Rows are points. The last column is the point's height on a tilted bowl or saddle (a function of degree 2), plus a little noise. Along how many of its main directions does it bend up, bend down or stay straight?
(in the rows, 128 means zero)

Points, 11 rows:
[[159 162 159]
 [128 170 157]
 [ 85 117 163]
 [131 177 160]
 [103 147 155]
 [125 172 158]
 [117 122 153]
 [ 60 135 176]
 [129 194 169]
 [118 104 156]
 [188 170 174]]
Directions: 2 up, 0 down, 0 straight

Points (15 x 4):
[[161 128 170 100]
 [186  71 158  39]
 [ 42 142 133  58]
 [112 104  82 116]
 [ 57 106  70  87]
 [119 135  87 114]
 [139 137 109 130]
 [160 108  86  92]
 [111 174 119 135]
 [127 163 133 143]
 [134 180  91 140]
 [119 132 104 126]
 [200 154 137 120]
 [164 168 143 154]
 [157 134 141 125]]
Directions: 1 up, 2 down, 0 straight

Points:
[[157 136  98 123 144]
 [178  91 102 153 144]
 [125 170 115 168  91]
 [104 162  89  53  74]
 [119 127 132 106 129]
 [158 124  97 137 145]
 [113 120 174 111 120]
 [100 106  94 136 139]
 [129  42 106 110  85]
 [160  35 112  73  64]
 [192  88 158 185 105]
 [130 178 139 147  79]
 [154 145 141 123 123]
 [133  56 111 132 107]
 [147 151 195 129  72]
 [134  90 119 128 131]
 [174 158 202 132  64]
 [ 61 104 106 100 154]
 [113 179 124 169  76]
 [181 142 184 109 116]
 [150 104 112  76 116]
 [127 166 133 147  97]]
Directions: 1 up, 2 down, 1 straight

Points, 22 rows:
[[108 102  66 104 126]
 [141 175  66 171 145]
 [107 148  74 135 136]
 [145  49 100 100 127]
 [ 95 164 125 115 113]
 [112 116 158 150 154]
 [112 104 113 119 130]
 [116 151 123  57  93]
 [158 192 162 138 124]
 [109 103 115  65  95]
 [174 157 156 145 122]
 [151 163 163 137 128]
 [175 157 113 199  93]
 [163 135 157 154 133]
 [118  26 145 159 249]
 [106 170  92 108 135]
 [ 95 120 120  98 113]
 [ 85 116 166 175 155]
 [153  66 155 150 189]
 [141 184 172 162 120]
 [141  86 109 102 123]
 [117 144 157 129 131]]
Directions: 1 up, 2 down, 1 straight

Points (44 x 7):
[[121 100 160 153 140 177 152]
 [167 156 139 222 122 124 155]
 [ 90 110  89 118 129 149 156]
 [124 204  84 160 117 148 164]
 [126 175 131 200 187 126 163]
 [124  83 137 105 125  82 161]
 [140 124 109  37 175 105 190]
 [ 20 118 125 192 140 184 196]
 [ 89 152  97  85 133 153 160]
 [168 126  91 138 176 112 159]
 [131 157 104 157 143 103 144]
 [ 63  78 117 120 166 151 175]
 [110  82  96 128 166 135 165]
 [142 180 124 176 106  91 146]
 [176 178 169 105 158 146 155]
 [ 90  74 151 121 126 163 157]
 [137 167 146 154 136  98 136]
 [145 121 130  95 126 156 149]
 [109 147 132 114  75 102 148]
 [160 167 109  84 145  77 169]
 [166 113 145  54 128  88 174]
 [134 130 125 124 114 131 138]
 [150 204  84 186 134 126 165]
 [138 116 116 100 179 108 159]
 [ 66 110  87 172 177  86 189]
 [134  81 105 127 131 172 160]
 [139 153 209 158  69 149 155]
 [142 170 147  91 109  79 154]
 [145 190 119 125 168 112 151]
 [154 197 166 160 189  87 161]
 [148 132 106 139 188 123 155]
 [108  96 124 152 140 146 146]
 [129 170 152  58 112 124 160]
 [199 118 184  74 135 155 170]
 [148  57 117 133  90  89 170]
 [123 178 130 129 122 121 139]
 [ 97 101 161 187 160 159 161]
 [ 47 141  59  66 113 102 205]
 [ 87 176 151 136 157 161 153]
 [ 97 191 150 138 133 144 146]
 [117 166 143 116 134 103 139]
 [148 124 182  79  47 144 171]
 [112 113 115 155 142  86 151]
 [110 152 135 151 132 122 136]]
Directions: 6 up, 0 down, 0 straight
